Rows are points. Each copy is the shape, with its points in the same order, turned, moved and blurred by noise. Say if it was mirrored as well.

Shape:
[[-14  39  17]
 [-26  44  -7]
 [ -7 -15  13]
 [ 48  34  -5]
 [ -1  24  27]
 [-33 -22  34]
 [ 63 -13   5]
 [  7 -14   1]
 [ -1 -11 -56]]
Copy 1:
[[ -1 -14  49]
 [-16 -30  49]
 [ -6  20   7]
 [ 45 -31  10]
 [ 12   4  40]
 [-24  40  19]
 [ 56   7 -24]
 [ -1   6  -5]
 [-23 -32 -30]]
Copy 1 is: mirrored
Copy 2:
[[  3  45  14]
 [-24  46  23]
 [ 14 -10  26]
 [-11  21 -42]
 [ 20  31   1]
 [ 36   0  46]
 [ 12 -24 -48]
 [  0 -10   6]
 [-53 -19  16]]
Copy 2 is: only turned
Copy 3:
[[  0   3  35]
 [-13  26  38]
 [ 26  -2  -5]
 [-46 -30  -5]
 [  7 -14  22]
 [ 56   6   5]
 [-15 -52 -41]
 [  9  -3 -24]
 [-17  47 -38]]
Copy 3 is: mirrored
Copy 4 (9 x 3):
[[ 14 -47  15]
 [ 44 -46   8]
 [  5 -10 -25]
 [-20 -12  40]
 [-10 -39   8]
 [ -7 -21 -51]
 [-37  32  24]
 [ -3   5 -13]
 [ 46  29   6]]
Copy 4 is: mirrored

Shape:
[[-23  41 -19  -5]
 [ -5 -38   3 -34]
 [-12  40  -2  -5]
 [  2  -3 -50 -37]
 [-20  46  -9  28]
 [  5  52   8 -54]
 [-13 -11  19  35]
 [ -6  21  36   3]
 [-45  -3 -19  16]]
Copy 1, 9 rows:
[[-13  25 -48  -4]
 [ 12   1  28 -32]
 [  1  13 -49 -10]
 [-38  20   3 -41]
 [-12   6 -58  23]
 [  8  14 -57 -63]
 [ 17 -19 -11  30]
 [ 34 -12 -39  -6]
 [ -5  26  -7  28]]
Copy 1 is: only turned
Copy 2 (9 x 4):
[[  0  32  -8 -45]
 [-21 -33 -47  -1]
 [ 13  19  -6 -38]
 [-18  30 -59  -4]
 [  3  33  26 -38]
 [ 49  13 -47 -46]
 [-18 -19  31  -6]
 [ 21 -19  11 -29]
 [-42   7   4 -33]]
Copy 2 is: only turned
Copy 3 (9 x 4):
[[-21  32  20 -21]
 [ 28 -16 -36 -29]
 [ -1  31  19  -3]
 [-29  16 -42 -44]
 [-24  18  44   8]
 [ 17  70 -14 -10]
 [  9 -29  20  15]
 [ 27  17  20  15]
 [-13 -21  30 -32]]
Copy 3 is: only turned
Copy 4:
[[  8  36   1  27]
 [  3 -13   8 -45]
 [ 11  15 -16  28]
 [ 35  22  38 -18]
 [-17  24   3  53]
 [ 56  11 -33  15]
 [-48 -18   2  18]
 [-12 -17 -33  25]
 [-37  33   9   0]]
Copy 4 is: mirrored

Shape (9 x 6):
[[ -8 -47 -16  22 -39 -21]
 [-16  12   2 -22   4  -6]
 [-13  35 -10   9 -27 -10]
 [ -3 -30 -56  29  63  18]
 [ 16  30 -33 -17   3 -29]
 [ 14  -3  29 -39 -25  41]
 [  5 -46  25   7  16  12]
 [  0  -9  37 -18 -19  10]
 [-38 -43 -68  20  13 -28]]
Copy 1:
[[-33  45 -12 -29 -18   6]
 [ -2 -25   8   5 -20  26]
 [-11  -1   8   5  15  46]
 [-14   4  51   6   6 -67]
 [ -1   8  13  49  -7  19]
 [ 52 -19 -35 -26 -20  22]
 [-13 -13 -29 -26 -22 -33]
 [  9 -25 -32 -20 -25  21]
 [-46  46  57 -10 -27 -22]]
Copy 1 is: only turned
Copy 2, 9 rows:
[[-47 -15 -40  20  28   8]
 [ -2   3  12 -17  -2  -9]
 [ 15  15   1  -7  44   9]
 [-37  43   3  53 -19 -63]
 [ 20   7  25  27   1  20]
 [ 27 -11 -49 -36 -24  -6]
 [-22 -33 -30  -1  -9 -44]
 [  5 -34 -24 -29  -3 -13]
 [-71  29   8  45   6   2]]
Copy 2 is: only turned

Shape (10 x 6):
[[ 28 -14   0  -5  31   5]
 [-25   6 -10  25 -36  35]
 [-26  12  15  43  -7  50]
 [  1  -1 -41 -20  23  11]
 [ -5 -27   3 -36  49  -2]
 [ 36 -26  21  22 -38 -10]
 [ 31  -8  46 -18 -27   2]
 [ 31  22 -28   6 -16  21]
 [ 18  19  34 -24  16 -13]
 [ 27  28  42  26 -69 -45]]
Copy 1:
[[-23 -15 -12 -14 -11 -24]
 [ 17  -2  15  36   7  41]
 [ 16 -37   7  33 -24  47]
 [-35 -28   5  -5  37  -5]
 [-39 -29 -47 -34  14  -6]
 [  8  45  -2  24 -40 -12]
 [ 30  31 -25 -15 -19 -17]
 [  1   0  44   4   9 -12]
 [  6   6 -16 -46 -14  -1]
 [ 17  93  27 -12 -45  17]]
Copy 1 is: only turned
Copy 2, 10 rows:
[[  3  14 -43  20  -9  13]
 [-34  42  22  -5  16 -27]
 [-17  25   7   9  39 -46]
 [-41  19 -38  11  -7  29]
 [-13 -17 -32  51 -14  29]
 [ 44  34  13  -8 -23  -6]
 [ 46  28  12  23   2  23]
 [-11  60 -22 -13  11  15]
 [ 28   3 -17  19  24  36]
 [ 61  15  45 -55  14  14]]
Copy 2 is: only turned

Shape:
[[ 34  19 -50 -17 -40 -14 -25   3]
 [ 17  34 -52 -31  -3  -3   2 -32]
 [-17 -28 -58 -15   1   4  21  38]
 [ 20  40  12  -6 -30   4  13 -29]
 [ 10 -10 -22 -38 -12   5   2   1]
 [-43  17 -19  14 -38  55 -34  32]
 [ 26 -25   6  16 -20  51  31  34]
 [ 17  33 -30  22  23  29  27  33]
 [ -1 -22 -42   3  29  47  18   6]
 [ 35  26  -8 -37 -29 -18 -12  39]
 [ 26  -9 -47  -2  11  43  37   9]
 [ -5  28  -4  20  27  -5  10 -16]
 [-17  42  23 -27   7 -17 -16  19]
 [-15 -18 -14 -38  16 -13 -35  -4]]
Copy 1:
[[ 35 -30  29  -8  -6  59 -43  30]
 [ 34 -60  -6  19 -18  49 -26   1]
 [ 18  24 -38  30   4  11 -52  42]
 [  5 -36  28  16  18  40  -6 -33]
 [  8 -19   1  28  -6  43 -12  28]
 [-25 -19  42   1  36 -30 -57  30]
 [-43  38  13  28   3  18 -39 -17]
 [ 26   5   5  30 -21 -12 -55 -35]
 [-26  -5 -41  21 -23 -11 -37   2]
 [ 38   0  50  34   4  47 -27  29]
 [-15   1 -26  33 -29  26 -56 -16]
 [ 27 -19  -9  -2  -7  -9  -2 -29]
 [ 48 -21  41  35  20  -8  11   9]
 [ 13 -26   4  12  -8   9  17  49]]
Copy 1 is: only turned
Copy 2, 14 rows:
[[-12  -4   8  68  -6 -44  -7 -12]
 [-24  -7  23  58  31   7  12  -2]
 [-47  21 -19   2  30 -43 -32  24]
 [ 28  14  50  35   4  14 -14 -10]
 [-12  26  -3  32  -4  -7  -7  12]
 [  0  51 -19  13  28 -25 -51 -67]
 [ 45  65  -6   3  24 -38 -30  27]
 [ 10  21  23   0  60 -45   8  -2]
 [ -3  29 -37   4  61  -8  -7  28]
 [-14  33  36  35 -32 -54   6 -13]
 [  8  33  -7  25  58 -24 -12  38]
 [  8 -11  24 -11  29  12   5  -8]
 [-16  28  35 -17 -18  -3   7 -35]
 [-38  11 -26   3 -24  10   6  -7]]
Copy 2 is: only turned

Shape (11 x 8):
[[-23 -14  31  -6 -10 -41 -10  27]
 [-52  -9   7 -17  38 -26 -19 -10]
 [-26 -19 -15 -43 -10  -7 -32  -1]
 [ -9 -15  41 -40   7  16  36 -19]
 [ 17 -10  14  -9  -9  42  62  30]
 [ 24  73 -24   6  13  27  -4 -25]
 [-20 -13  35 -36  19  -7 -21  29]
 [ 17 -16   5 -29  16 -15  39   9]
 [ 57  30  -3  20  37  28  -8 -21]
 [-55 -39 -12  -7  -8   0 -21  23]
 [ 36  28 -11  25  -9  27  -4 -49]]
Copy 1:
[[ 30 -21  16   0 -37   2 -21 -16]
 [ 27   6  18   0 -18  36  33  -7]
 [  2 -19  -5  12   8  43  -2 -25]
 [-18 -30  79  -1  -6  25  -4   6]
 [-10 -49  63  16  31 -31 -18  37]
 [-69  38   7  33  14 -21  13  30]
 [ 11 -44  11  13 -34  25   7   3]
 [-10 -35  47 -11   2 -20  10 -11]
 [-72  10   6 -23  -3 -22  19  56]
 [ 48 -22  -6  13  17  40  -7   1]
 [-63  36  14 -10  25  -6 -19  33]]
Copy 1 is: mirrored
Copy 2, 11 rows:
[[  4  -5  -3 -17  -9  47  40 -16]
 [ 31  37  -3 -21 -10  51 -16 -17]
 [  8   5  16 -49 -26   8 -10 -12]
 [  1  33 -37  -2   9 -22  11 -44]
 [  8 -20 -49  33   3 -47  23  -7]
 [ 15  11  42  19  56 -29 -25  33]
 [ 18   3   9  -2 -26  22  14 -49]
 [-15 -12 -40   7  10   4 -10 -23]
 [-20  19  34  56  25 -19 -25  25]
 [ 35   8 -11 -36 -50  22  13  11]
 [-23  35  24  12  36 -34  -4  47]]
Copy 2 is: only turned
Copy 3, 11 rows:
[[-14 -54 -27 -48 -21 -17 -11  -7]
 [ -3 -63 -16   5  11 -31  -2 -47]
 [  6 -31 -55 -12   5 -35  28   0]
 [-56  -7 -45  10 -15  -1  -6 -36]
 [-26  24 -30  14 -71  19 -15   5]
 [ 35  63 -10   3  25  -2  10 -23]
 [ -7 -58 -53 -18  -2  11   5 -29]
 [-21  -7 -25  14 -17   0 -42   4]
 [ 16  41   9  18  33  37  18   8]
 [ 12 -67 -34  -4 -41 -30  28 -11]
 [ -8  50   6   3  29 -12  31  20]]
Copy 3 is: only turned
